Each point is reached from the start by the listed moves, each made 0, 1 or 2 times, or once backwards (-1), plus a little noise. Say if it took an odd or an even number of moves. Then give how often each move was made.

Moves:
(1): [27.4  9.3 10.0]
(2): [-6.3 19.9  8.8]
Start: [-3.4  1.5  3.4]
Points:
[-31.8  -8.4  -8.9] -> odd (-1, 0)
[-38.8  10.6   3.5] -> even (-1, 1)
[23.8  9.8 14.1] -> odd (1, 0)

Moves:
(1): [27.7 -2.1  0.3 -2.0  0.7 -0.9]
(2): [-1.4 18.9 -1.6  7.3 14.2 -1.1]
(3): [-2.9  1.0 11.9 -8.7  3.6  2.9]
(4): [ 2.5 -9.0 10.7 18.2  4.8  6.3]
(5): [ 0.4 -8.4 -8.4 -3.7 15.2 -3.4]
(6): [-3.6  3.5 -4.5 -0.7 -0.3 17.1]
Start: [-1.4 -5.7 -3.5 -6.2  2.0 -8.0]
Points:
[ 40.0  37.3 -34.0 -17.4  41.4  11.1] -> even (2, 2, 0, -1, 1, 2)
[ 51.6 -31.4  15.4  -6.7  -3.6  17.8] -> even (2, -1, 1, 1, 0, 1)
[-19.0 -42.7   7.8  32.7  -8.0   4.3] -> odd (-1, -1, -1, 2, 0, 0)

Moves:
(1): [20.7  1.9  4.4 -6.0  2.6 -4.9  4.9 -4.4  8.1 -0.1  2.6 -7.3 -0.1]
(2): [ 5.9 21.9 -8.1  7.5  1.7 -5.9  7.1 -4.1  0.4 -2.4 -0.6  2.5  2.1]
(3): [-2.6  3.9 12.1  0.1 -2.6 -0.1 -0.3  2.2  2.5  0.4  0.8  2.5 -4.4]
(4): [ 3.0 -6.5  2.2 12.4 -6.5 -1.3  1.6 -4.7  8.9  7.1  0.1  0.1  0.1]
(5): [-2.6 -5.5  6.0  6.1 22.1 -7.4  5.5 -2.2  5.0  2.3  1.0 -4.6 -2.0]
(6): [ 4.6  1.5 -0.3  3.1  5.2 11.5 -3.6 -8.8  6.2 -6.3 -2.9  0.5 -2.7]
(7): [-0.7 -6.1 -0.9 -1.1 -5.0  1.9 26.0 -2.1 -0.3 -1.0 -0.2  7.0 -6.5]
(8): [ 6.1 -1.1 -3.6  4.3  0.8  7.7  0.5 16.2 -5.2  2.5 -0.3  0.7 -6.3]
(9): [-3.9 -0.6 -1.3 -4.4  2.4  1.2  1.2  5.8 17.6 -3.9 -3.9  0.2 -0.5]
(10): [-4.6  0.7  1.6 -8.4  4.2  7.4  1.7  0.1  3.0 18.6  1.3  0.6  2.9]
(11): [-1.0 -3.5 -0.3 -1.0  2.1  2.4 -0.7  2.7  3.6 -2.7 21.5  5.0  6.1]
(12): [ 5.0 -2.5 -0.8 -1.5 -0.7 -1.8 -0.8 -0.1 -0.7 -2.2 -4.6 12.3  2.2]
Start: [  4.1 -12.3  10.3   5.9  -0.6  -0.8   3.2  -4.6   2.9   2.5  -1.0  -9.2
   5.2]
Points:
[ 36.0 -34.8  43.0 -24.8 -13.8  16.7 -24.0 -23.2  91.5  31.5   6.7   5.8
  24.6] -> odd (2, -1, 1, 2, -1, 1, -1, -1, 2, 2, 1, 2)
[ 58.7  38.5  24.6  -0.8  39.6  27.9  81.1  -8.1  24.0  22.8 -18.5  -7.7
 -31.4] -> odd (2, 2, 2, -1, 1, 2, 2, 2, 0, 2, -1, 0)
[ 69.1   6.0  10.3  19.8  -2.6 -14.1  21.8 -12.0   4.3  11.9   1.3  -8.6
   4.0] -> odd (2, 1, 0, 1, 0, 0, 0, 1, -1, 0, 0, 1)
[ 11.8 -59.6  24.2 -30.9  57.4   8.4  58.8 -36.9  13.9  21.4  39.3  17.4
  15.6] -> odd (1, -1, -1, -1, 2, 1, 2, -1, -1, 2, 2, 2)

Moves:
(1): [15.5  1.4  2.5  4.1  3.9 -4.9  2.9  3.5  4.4 -0.8  0.3 -3.6 -0.4 -3.9
  1.8  2.6  5.0 -3.7  3.6 -4.3 -7.2  2.4 -1.5]
(2): [-5.6 11.6  1.5 -3.6 -1.3  1.8 -4.0 -4.7  5.3 -5.7  5.1 -1.5  4.4 -3.6
  9.6 -2.4 -6.5 -0.9  4.6 -0.5  0.3 -8.5 -4.2]
(3): [-4.4 -4.8 19.4  0.7  1.0  2.7  6.0  5.3  2.2 -1.4 -4.3 -6.1  5.7  2.5
 -6.7 -4.2 -0.9  3.0  3.1  2.8 -4.8 -1.0 -0.5]
(4): [-1.8 -0.5  0.0 15.1  6.0  7.5 -3.4  2.2 -2.7 -5.4 -1.8  2.7  0.6 -5.6
  1.9 -2.3 -5.3 -5.1 -0.1 -8.4  1.2  1.9 -1.9]
(5): [-0.1 -2.7 -0.9 -5.0  9.7  4.2  2.8  1.5  0.3 -0.9 -0.4 -3.5  0.3  0.9
  6.0  4.4 -1.9  0.1 -1.8 -1.3  0.6 -0.3 -4.7]
(6): [  2.0   1.1   1.7  -3.3  -4.2  22.6   6.4  -4.6   3.3  -0.1   5.5  -7.6
   0.9  -6.8 -10.3   4.4  -7.3   2.5  -4.3  -7.6  -8.0  -3.9  -0.4]
(7): [ 0.6  2.1 -3.8  0.5  2.0 -9.6 18.6 -1.9 -3.6  2.5 -0.5  1.1  1.7  4.0
  1.3 -1.9 -2.6 -2.6  0.6 -1.4 -2.6  0.5  1.4]
(8): [ 3.8  1.4 -2.5 -3.4  2.7 -2.1  0.2 15.9 -2.6 -2.3  0.6  3.8 -0.2  4.8
 -0.5  3.3 -8.1 -4.1  1.5  1.0 -4.4 -1.2  2.0]
(9): [ 0.0 -4.7 -4.5  1.8  4.7  0.2  3.7  2.8 15.2  5.1 -6.4 -0.9 -2.1  3.4
 -1.7 -0.4 -4.4  0.6  0.6 -1.9  1.1 -4.4  1.3]
(10): [ 5.6  1.8  1.4  2.0  4.0 -2.6  0.0  5.5 -4.1 18.7  0.2 -2.0  1.0 -1.7
  1.3 -3.0 -2.6  5.0  4.0  1.8 -1.3 -4.7 -2.7]
(11): [-7.1 -8.9 -4.5  2.7  1.3 -5.8  7.9 -7.0  4.0 -5.3 25.9  0.4 -7.0 -3.4
  2.2 -1.0  3.2 11.0  6.9 -1.3  6.8  0.2  2.6]
(12): [ 6.4 -1.2  9.6 -3.8 -1.5  5.2 10.1  0.9  5.1 -0.7  4.6 22.1  5.0  2.0
  9.2 -5.2 -7.9  6.4 -0.8 -5.7  3.1 -3.2  5.1]
(13): [ 1.4 -1.0  1.9 13.2  2.0  0.0 -1.4  3.4 -1.4 -0.6  7.1  4.9 22.9 -1.2
 -2.5 -1.3  9.4 -5.8  3.4  4.3  6.3 -1.2  2.5]
(14): [-0.3  8.5  1.1 -3.1 -2.0  4.5 -4.2 -6.6 -4.5  0.9  4.1 -5.4 -3.1 25.1
 -3.9  2.6 -4.0  2.7  2.7 -3.8  0.0 -1.1  5.9]
(15): [ -6.2  -7.1  -3.4   1.3  -6.9   2.9   8.8   4.4   3.8   1.3  -0.5 -16.1
   4.4   1.5  20.4  -4.7   9.3  -8.1   0.8  -0.7  -7.2   0.5   2.1]
(16): [-2.6  1.9 -0.9  3.1 -3.0 -0.7  0.0  3.2  1.2  2.2 -4.5  1.7 -3.7  0.7
  3.4 15.8  2.1  4.0 -6.9  0.9 -2.0  1.7 -1.2]
(17): [-3.6  4.2  2.3 -0.7  0.5 -2.4  1.0  2.4 -2.3  3.0  1.6  1.8 -8.4 -0.4
 -2.0 -1.8 15.8  1.9 -0.3  0.9  2.2 -5.2 -3.9]
(18): [ 5.6  3.4 -7.3 -4.0  0.5  2.5  2.8  5.9  0.4 -6.6 -7.1 -0.4 -6.1  9.8
  1.8 -3.8 -0.9 19.7  1.0 -2.4 -2.0 -4.1 -5.6]
(19): [-3.0  0.8 -0.7 -0.2 -4.7  5.9  0.4 -6.0 -2.0 -2.8 -5.8 -1.3 -1.5 -2.4
 -1.7  5.2  4.2 -2.4 14.3 -0.5  0.3 -3.2 -0.9]
(20): [ 6.2  0.6 -5.3  5.3 -2.7  0.6  1.5 -4.3  0.8  0.3  0.9  0.3 -7.1  1.7
  2.3 -0.1 -0.4 -3.5 -3.9 12.5 -0.3  0.3  3.7]
Start: [-15.7 -19.9   1.8   5.2   4.3   8.1  -3.7   1.3   0.0   4.4   4.7  -8.6
   4.7  11.8  -5.4  -1.4   7.7  -7.5   4.9   2.7   8.4   1.7 -11.4]
Points:
[-17.0   7.8 -19.1  -8.6  -4.2  79.5 -22.0 -17.3  -2.4  -6.1  11.3  -2.4
 -17.3  36.2 -57.3  -1.0  18.7  40.3  32.1 -14.5  22.6 -40.6 -25.1] -> even (-1, 0, -1, 0, 0, 2, -1, 0, 1, 0, 0, 0, 1, 1, -1, -1, 2, 2, 2, 0)
[-25.3 -37.0  12.4  -8.2  17.2  40.2  34.3  33.7  46.0  13.4 -31.3  -0.9
   7.0  -9.0  71.5  -6.5 -12.9 -46.9   8.6 -22.2  -7.6 -21.9 -18.6] -> odd (0, 1, 0, 1, 2, 0, 0, 1, 2, 0, -1, 2, -1, -1, 2, 0, 1, -1, 1, 0)
[ -5.1 -28.6 -46.8  57.4  26.3 -10.4  -3.6  81.5  20.3   8.3 -49.4 -27.4
  10.1   4.3  47.1   7.1  41.5 -52.6   0.5  -2.8 -10.7  -2.0 -28.1] -> even (1, 0, -1, 2, 0, -1, 0, 2, 2, 0, -1, -1, 1, -1, 2, 1, 1, 1, 0, 0)
[  6.2 -41.2  45.1  41.9  10.5  25.5  37.1  55.2  -1.2  14.1  11.0  39.9
  61.0  28.3 -10.0 -15.5  -5.9  57.8  43.2 -16.6  12.6 -13.0  -3.5] -> odd (0, -1, 2, 1, -1, 0, 0, 1, 0, 2, 1, 2, 2, 0, 0, 1, -1, 2, 1, -1)
[ 18.2  13.2  60.6  -0.6  17.0 -17.8  11.4  19.4  16.0  35.7 -31.3   8.1
  17.5   7.1  -8.5 -22.8 -31.8 -28.0  68.9   3.1 -14.7 -30.0 -16.1] -> odd (2, 2, 2, 0, -1, -1, 1, 1, 1, 2, -1, 1, -1, 0, -1, -1, 0, -1, 2, 0)
[-41.3  -5.5   9.3 -11.6  27.9  65.9 -19.6 -17.4 -10.1 -35.4   7.6  -3.0
  11.2 -42.1   0.2  -5.1 -55.7  -8.3  19.4 -34.2  12.9 -12.9 -45.2] -> even (-1, 2, 0, 2, 2, 1, 0, 0, -1, 0, 0, 0, -1, -1, -1, -1, -1, 0, 1, -1)
[-12.7   6.2  51.3   0.3 -10.5   7.1  17.9 -11.2  22.0  19.6  12.5   5.6
   3.2   3.6  -7.4  14.1   6.4  59.5  54.3   7.3   3.0 -35.9 -28.3] -> even (1, 2, 2, -1, -1, 0, 0, -1, 0, 2, 1, 1, 0, 0, -1, 2, 0, 1, 2, 0)
[  5.3  -2.0 -22.9  21.3   5.5 -11.9  43.0  52.9  -7.6  -3.8 -14.8 -45.2
   7.3  75.8   7.9  24.7  18.0   4.6  11.6  15.6 -28.8  -2.5 -12.4] -> odd (1, 0, 1, 0, 0, 0, 2, 2, 0, 0, 0, -1, 1, 1, 1, 2, 0, 2, 0, 1)
[ 15.4   6.0   6.0 -21.7  19.5  47.4 -20.7  36.9 -43.3  48.2  25.3  10.1
  33.0  76.2 -18.5 -10.3  20.1  18.1  -6.9   7.0  22.0 -24.7  -9.4] -> odd (-1, -1, -1, -1, 2, 1, -1, 1, -1, 2, -1, 1, 2, 2, 0, -1, 2, 1, -1, 0)
[ 25.9  14.5 -25.8 -11.1  -1.1   4.0  22.1  33.1 -16.0  -4.6   1.9 -41.1
  21.5  53.1  49.2  -3.0  39.4 -43.6  32.8  11.3 -28.7 -15.1 -13.6] -> even (2, 1, -1, -1, 1, 0, 1, 2, -1, 0, -1, 0, 1, 1, 2, -1, 1, 1, 1, 1)

Moves:
(1): [16.6 -5.5  5.8  1.3  3.7 -3.2  0.5  2.6  4.5 -1.5  1.3 -1.0  5.1 -4.4
  1.4 -0.4 -5.0 -0.4  4.3  1.3 -4.2 -5.2 -2.8  4.3 -1.2  5.1]
(2): [ 2.5  9.1 -1.3  1.8  1.6  1.2  3.7 -2.7 -3.3  3.6  2.3  0.1  5.5  7.3
 -2.8  2.2  0.7 -4.4 -0.2 -2.1 -0.3  4.8  3.6 -0.5 -0.3 -4.7]
(3): [  2.2  -2.1  14.8  -8.5   4.0  -8.1  15.3   2.6  -6.1  -8.5   0.6  -8.5
  -5.5  -1.3  -8.1   1.0 -14.5  11.0  -1.9  -1.8   1.7  -2.4  -5.1  -6.6
   3.7   2.6]
(4): [-2.6 -1.6  6.0 13.6  0.1 -2.4  1.7  3.3 -6.8  0.0  0.4  4.6  7.9 -2.8
 -2.7  2.5  5.2  0.5  2.0 -1.1  0.8  0.1 -1.0 -2.2  2.7 -0.1]
(5): [  2.5  -3.1   8.1   0.8  21.8   4.1   0.6  -1.8   2.0  -0.6 -13.6  -4.3
   1.6  -3.4   9.5  -7.5   1.7  -4.5  -4.4  -6.5  -7.8   4.0   5.9   1.8
   6.3  -4.2]
(6): [ -2.3  -1.7   6.6   0.7   4.6  11.2  -6.3   0.5 -12.1  -4.7   0.4   2.6
  -2.6   3.1   2.6  -0.8  -4.8   2.4   6.2   1.8   4.1  -2.9  -7.1   1.8
  -1.1  -2.1]
(7): [10.1 -6.0 -6.2  4.7 -1.7  0.4  8.9 -3.5 -2.5 -2.0  1.5  4.7 -3.3 -4.4
 -8.1  5.4  2.1 -3.4 -9.4 -2.3 -0.2 -3.2  3.6  8.7 -8.0  4.1]
(8): [ 5.1 11.5 -8.4  5.9  7.2  2.2  3.0 16.0  3.0 -0.8 -6.6 -1.4 -6.6  2.2
 -6.2  1.7  2.8 -0.5  2.4  9.0 -4.4 -1.2 -4.1  2.4  4.3  7.9]
(9): [  1.4   5.0   7.9   2.6   0.1   8.8   7.1  -2.3  10.1 -13.4  -1.4  -4.0
   3.5   5.3  -2.4  -1.3   4.4   0.4 -11.5  -1.2  -5.1   1.0   0.1  -3.9
   1.0   0.9]
(10): [-3.8 -0.5  4.6  1.8  2.5  3.2 -1.1  1.0  6.4  9.9 -4.8 -1.0 -3.7  2.5
 -5.3 -0.6 -0.4 -4.7  0.6  5.4 -2.0 -2.6  2.3 -4.9 -2.7 -1.6]
(11): [-3.7 -2.9  3.9  1.8  0.2  4.0  7.3 -1.9 -0.3  3.8 17.1 -2.4 -5.0  0.6
  4.5 -8.7  3.1  0.1 -5.2  3.9 -4.4  2.5  6.6 -2.1  2.6 -2.7]
(12): [-0.7 -1.6  0.3  1.3  5.3 -5.4 -3.7  4.2  4.7  1.0  3.5 16.1 -4.2  6.5
 -0.5  3.6 -0.6 -5.1 -0.4 -4.9 -2.2  2.8  0.2 -6.1  2.8 -5.3]
(13): [ 1.6 -5.8 -0.4 -7.6  1.7  1.5 11.1  8.0  3.4  4.2  3.0  3.6 14.3  5.2
 -4.3  2.2  0.1 -3.2 -2.1 -1.9 -0.2  5.3  1.2  3.4  1.1 -2.8]
(14): [-2.1 -4.8 -1.6 -2.4 -2.4 -6.8 -3.1  3.4 -5.0  3.7  0.6 -5.3 -3.5 18.5
 -6.1 -2.7 -2.1  3.5 -1.1 -1.5 -3.4  0.8 -0.4  0.9 -5.1  0.3]
(15): [ 1.9 -1.7 11.0  1.8 -1.1 -3.5  5.9  3.3 -0.6  2.0 -0.4  2.2 -4.5  5.2
  9.6  1.1 -1.7 -7.3 -5.6 -2.6  6.0 -2.6 -2.6  8.2 -2.7 -3.0]
(16): [-4.0 -2.5  1.1 -0.9  8.2 -5.9 -1.0 -8.5  3.3 -1.4  3.1 -2.6 -2.5  5.6
  9.8 14.9 16.0 -1.9 -4.2  8.9 -4.3 -7.5 -3.1  1.0 -1.6 -2.8]
(17): [ 7.8 -5.3  4.1 -4.7 -3.5 -0.6  4.0  2.6 -6.7 -1.0 -5.1  2.7 -1.8 -1.4
 -8.5 -2.0 15.8 -4.0  6.7 -6.9 -8.9  0.2 -4.1  2.4  5.4 -1.3]
(18): [  3.2   5.6  -7.2  -8.3  -0.6   5.2   5.9  -5.8   6.6   5.9   1.2   0.1
   2.7   6.1  11.0 -11.8   3.7  23.8   1.2  -5.2   3.1  -7.1  -0.2   9.4
  -5.0 -11.4]
(19): [  0.2  -5.5   0.0  -5.8   1.7  -3.9   2.0   5.8   2.2  -5.5   3.5  -1.0
   0.6   3.1  -2.5  -0.4   2.0   5.0  20.9  -1.5  -0.2  10.8   1.2  -0.5
 -10.4  -5.1]
(20): [ 2.7 -1.8 -4.5 -0.2 -1.7 -4.6  6.5 -2.8 -1.6 -7.8 -3.9  3.8  4.9  0.7
  3.5 -4.9  3.5  0.9  6.7  8.3 -2.3 -2.8  4.5 -2.7  3.7 -4.5]
(21): [ 6.2 -1.9  3.8 -0.4  5.2 -4.6  2.6  1.1  2.8 -3.4  7.0  0.8 -5.2  2.1
 -7.2 -2.1  3.6 -2.6 -3.9 10.9 15.2  2.4  1.9  0.8  3.6 -0.5]
(22): [ 7.5  1.9  1.7 -1.6 -2.2 -0.2 -1.0  0.3 -2.4 -0.5 -4.1  9.0 -4.1 -1.6
 -1.8  3.7  0.9  8.2 -2.4  7.6  1.9 13.5 -3.1  2.4 -2.7  0.4]
(23): [ 4.8 -0.6  1.3  0.2  1.3  3.5 -0.8  0.2 -4.4 -4.2 -0.9  1.0 -1.5  2.6
  1.0  5.4  4.2 -1.0  0.9 -1.1 -0.2 -1.0 12.0  0.5  7.1  0.6]
(24): [-8.5  6.7  2.4  0.0  2.3 -4.3 -4.4  0.8  1.0 -2.9 -0.1  0.4 10.5  2.8
 -5.9 -2.5 -6.1 -4.0  5.2  4.4 -2.6 -9.9  8.4 19.1 -4.0  0.0]
Start: [-0.9 -9.0  2.3  1.0  3.2 10.7  2.9  7.9  4.4 -2.7 -4.4 11.7  0.1  2.6
 -9.0 -6.3 -3.8  6.6 -5.9  6.3  6.3 -4.8 -2.3 -3.5  2.3 -0.8]
Points:
[ 15.3  -2.9  14.4 -42.7   4.5 -15.1 -17.8  42.9   0.9  18.7 -12.5  26.4
 -40.7  50.5 -40.4   0.0  22.3  33.5  43.0  47.5  38.1   4.6 -49.2  43.1
 -28.6 -16.2] -> even (0, 0, 0, -1, -1, 1, -1, 1, -1, 1, -1, 0, 0, 1, 1, 1, 2, 1, 1, -1, 2, 2, -1, 1)
[ 28.6  -2.8 -14.7  -3.6  30.1  16.3  43.2  29.3  -3.3 -64.4  11.6  12.7
   3.1  90.3 -43.8  26.5  74.1 -13.1 -24.3  94.9   0.9  33.5  38.6  37.7
   4.3  -1.1] -> even (-1, 1, -1, -1, 0, 1, 1, 2, 2, -1, 1, -1, 2, 2, 0, 2, 0, -1, 1, 2, 2, 2, 2, 1)
[  5.8  10.9 -15.8  42.9  -4.5 -12.6 -20.5  59.3 -60.7  -4.4 -41.0  44.6
  23.9  60.5 -80.4  20.8  41.8 -45.5  68.5  42.6 -21.6 -26.5  24.1  33.9
  17.6   5.8] -> odd (0, 2, -1, 2, -1, 1, 0, 2, -1, 1, -1, 0, 0, 2, 0, 0, 2, -1, 0, 2, 0, 0, 2, 2)
[  1.2  -2.6  35.5  -6.5  32.9   8.0  11.3  -0.9  17.9 -47.9  27.3  -6.5
 -52.7  30.3 -32.7 -10.6 -44.7  29.3 -68.5   2.4  36.4 -10.3 -33.7 -56.5
  18.9  10.1] -> even (0, 0, 2, -1, 0, 1, 0, 0, 2, -1, 0, 2, -1, 1, -1, 0, -1, 0, -1, -1, 2, -1, -1, -1)
